Every row gives one point. Any point is a mix of the corners, with weights that add up to 1. It lies inside the corners' shape when no weight is negative. Say inside or outside, and name the corners with a negative weight.

Corners:
(1): 0.07,-0.30,0.35
(2): -0.13,-0.19,0.51
(3): -0.29,0.06,-0.27
(4): 0.33,0.53,-0.13
Points:
-0.21,0.07,-0.19 => inside
0.15,0.25,0.07 => inside
-0.10,-0.14,0.43 => inside
-0.04,-0.18,0.30 => inside
-0.14,0.01,0.04 => inside
-0.10,-0.16,0.45 => inside
-0.13,-0.33,0.32 => outside (4)
0.16,-0.18,0.47 => outside (3)
0.19,-0.17,0.46 => outside (3)

Corners:
(1): 0.19,0.34,0.32,0.02
(2): 0.28,-0.35,0.19,0.16
(3): -0.60,-0.23,-0.06,0.11
(4): 0.11,-0.03,0.03,-0.12
(5): 0.19,0.79,-0.08,0.11
Points:
0.12,-0.42,0.30,0.19 => outside (4, 5)
0.16,0.67,-0.06,0.10 => inside
0.20,0.48,0.07,-0.06 => outside (2, 3)
-0.31,-0.05,-0.01,0.09 => inside
-0.18,0.07,-0.11,0.09 => outside (1)
0.19,-0.17,0.15,0.11 => inside

Corners:
(1): -0.10,0.34,0.37,0.07,-0.21,0.25,0.15,-0.19
(2): 1.34,0.24,0.45,-0.08,-0.19,0.29,-0.18,-0.65
(3): -0.35,-0.04,-0.08,-0.02,0.27,-0.05,-0.18,0.01
(4): -0.18,0.23,-0.26,0.07,-0.30,0.14,-0.83,0.09
(5): -0.31,0.51,0.27,-0.46,-0.05,-0.17,-0.15,0.13
(6): 0.19,0.02,-0.03,-0.45,-0.16,-0.11,0.41,-0.42
(7): -0.15,-0.30,0.11,-0.42,0.05,0.14,0.57,0.21
(8): -0.29,0.44,-0.16,-0.03,-0.07,0.20,0.18,0.18
(9): 0.30,-0.19,0.05,-0.06,-0.10,-0.47,0.50,0.02
Points:
0.23,0.10,0.01,-0.10,-0.14,0.05,-0.19,-0.09 => outside (1)
0.05,0.21,0.15,-0.13,-0.18,0.10,0.12,-0.06 => outside (3)
0.01,0.06,0.21,-0.03,-0.11,0.10,0.04,0.02 => outside (6, 8)
0.29,0.16,0.20,-0.11,-0.12,0.09,0.07,-0.26 => inside
0.76,0.19,0.32,-0.12,-0.27,-0.17,-0.04,-0.42 => outside (3, 7, 8)
0.35,0.01,0.12,-0.16,-0.08,0.02,0.47,-0.29 => outside (4, 5)
0.11,0.00,0.07,-0.14,-0.02,0.09,0.15,-0.08 => outside (5)
-0.02,0.28,0.09,-0.18,-0.17,0.06,0.17,-0.01 => outside (3)
-0.07,0.19,-0.01,-0.22,-0.03,-0.01,-0.07,0.05 => outside (1)

Corners:
(1): 0.15,0.03,-0.02,0.17,-1.00,0.50,0.00,0.05,-0.24,-0.39,-0.10
(2): 0.26,0.25,-0.19,-0.06,0.16,-0.30,0.25,0.23,0.26,-0.24,0.21
(3): -0.03,0.55,0.17,-0.25,0.01,-0.20,0.00,-0.34,-0.45,0.04,0.11
(4): 0.08,0.01,0.08,-0.39,-0.01,-0.25,0.28,0.12,-0.26,0.42,-0.18
(5): 0.40,0.21,0.36,-0.35,-0.12,0.06,0.17,-0.10,0.45,0.87,0.32
(6): -0.56,0.13,0.15,0.11,0.20,0.06,-0.10,-0.10,-0.13,0.48,-0.28
(7): 0.40,0.02,-0.18,-0.09,0.48,-0.04,0.21,0.14,-0.39,0.65,-0.15
(8): 0.43,1.00,0.13,-0.14,0.05,0.37,0.02,0.02,0.66,-0.17,-0.34
(9): 0.10,0.03,0.34,-0.01,0.11,-0.25,0.17,0.08,-0.25,-0.15,-0.02
(10): 0.17,0.11,-0.44,0.05,0.05,0.68,-0.47,-0.67,0.57,-0.29,-0.29
(11): 0.37,0.15,0.35,-0.04,-0.14,-0.14,-0.72,-0.11,0.10,0.35,0.33
(12): -0.06,0.22,0.11,-0.37,0.37,-0.13,0.05,0.18,-0.54,-0.08,0.25
Points:
0.18,0.36,-0.17,-0.10,-0.08,0.33,0.05,-0.13,0.23,-0.10,-0.17 => outside (9, 11)
0.27,0.04,0.37,-0.03,-0.07,-0.21,0.16,0.26,-0.02,0.32,0.04 => outside (3, 10, 12)
0.25,0.34,0.12,-0.09,0.01,0.01,-0.06,0.00,0.08,0.06,-0.01 => inside
0.09,0.26,0.04,-0.22,0.25,-0.06,-0.02,-0.13,-0.02,0.16,-0.01 => outside (1)
0.10,0.20,0.10,-0.05,-0.17,0.08,-0.04,-0.12,0.17,0.06,-0.03 => outside (7, 12)
-0.06,0.11,0.10,-0.12,0.19,-0.19,-0.10,-0.12,-0.23,0.31,0.10 => outside (1, 8)
0.07,0.18,0.24,-0.13,-0.19,0.04,0.00,-0.10,-0.10,0.04,-0.04 => outside (2, 7)
0.15,0.14,0.14,-0.15,0.08,-0.07,0.04,0.02,-0.13,0.16,0.03 => inside

Corners:
(1): -0.10,-0.31,0.35,0.02,0.38,0.25,-0.66,-0.24,0.42,-0.32,0.10,0.09,0.44,-0.26
(2): 0.18,0.15,0.13,0.11,0.27,-0.19,0.09,0.04,0.29,-0.11,0.04,-0.76,0.25,0.16
(3): 0.09,-0.07,0.44,-0.48,-0.23,0.44,-0.47,-0.43,-0.03,-0.28,0.04,-0.08,0.36,0.58
(4): 0.08,0.36,-0.28,-0.71,-0.21,-0.44,0.79,-0.15,-0.42,0.42,-0.12,-0.07,-0.06,0.22
(5): 0.14,-0.10,-0.06,-0.07,-0.13,0.10,0.44,-0.03,0.13,-0.30,0.35,0.05,-0.06,0.32
(6): 0.60,0.04,0.27,-0.18,-0.56,-0.61,0.36,-0.35,0.02,0.28,0.37,-0.46,-0.15,-0.58
(7): 0.41,0.17,0.07,0.00,0.11,0.23,-0.10,-0.20,-0.30,0.07,0.22,-0.18,-0.34,0.21
(8): -0.12,0.73,0.13,-0.04,0.15,0.15,0.38,-0.25,0.03,0.18,-0.20,0.06,0.47,0.14
(9): -0.15,0.28,-0.31,0.13,-0.19,0.33,0.13,0.17,0.14,0.50,0.19,-0.10,0.09,-0.04
(10): 0.14,0.14,-0.20,0.08,0.00,0.42,-0.59,0.04,0.29,-0.11,-0.06,0.60,-0.20,-0.09
(11): 0.05,0.14,0.07,0.10,-0.61,-0.13,-0.36,0.12,-0.23,-0.04,-0.01,-0.29,0.10,-0.53
(12): 0.07,0.07,0.29,0.12,-0.26,0.08,0.55,0.02,-0.01,0.29,-0.24,-0.04,0.50,-0.01
(13): 0.58,0.29,-0.42,0.04,-0.49,0.76,-0.63,-0.09,-0.24,-0.32,-0.23,0.28,0.46,-0.26
(14): 0.27,0.23,-0.09,-0.02,-0.17,-0.02,-0.47,-0.61,0.02,-0.30,-0.05,0.02,0.58,0.32
(15): -0.23,0.31,0.06,0.06,0.11,0.19,0.10,0.51,0.21,0.24,0.42,0.38,0.15,0.35
Points:
0.13,0.10,0.07,-0.09,-0.06,0.09,-0.13,-0.19,0.02,-0.04,0.04,-0.02,0.21,0.06 => inside
0.19,0.13,0.15,-0.03,-0.16,0.25,-0.34,-0.25,0.02,-0.10,-0.06,-0.10,0.27,-0.03 => outside (4, 5, 15)
0.08,0.22,-0.02,-0.04,-0.09,0.21,-0.09,-0.06,0.00,-0.03,-0.01,0.07,0.19,0.06 => outside (6)
0.28,0.24,-0.05,-0.24,-0.23,-0.03,0.18,-0.13,-0.06,0.21,0.13,-0.05,0.08,0.22 => outside (1, 5, 8, 11)
0.10,0.10,0.06,-0.09,0.16,-0.10,0.28,-0.14,0.18,0.01,0.11,0.11,0.05,0.11 => outside (3, 9, 11, 13)
0.20,0.01,0.09,-0.08,-0.09,0.12,-0.07,-0.18,0.03,0.09,-0.03,-0.09,0.19,-0.01 => outside (5, 8, 11, 15)
0.09,0.16,0.06,-0.08,-0.13,0.14,0.07,0.01,0.01,0.07,0.06,-0.01,0.14,0.02 => outside (14)
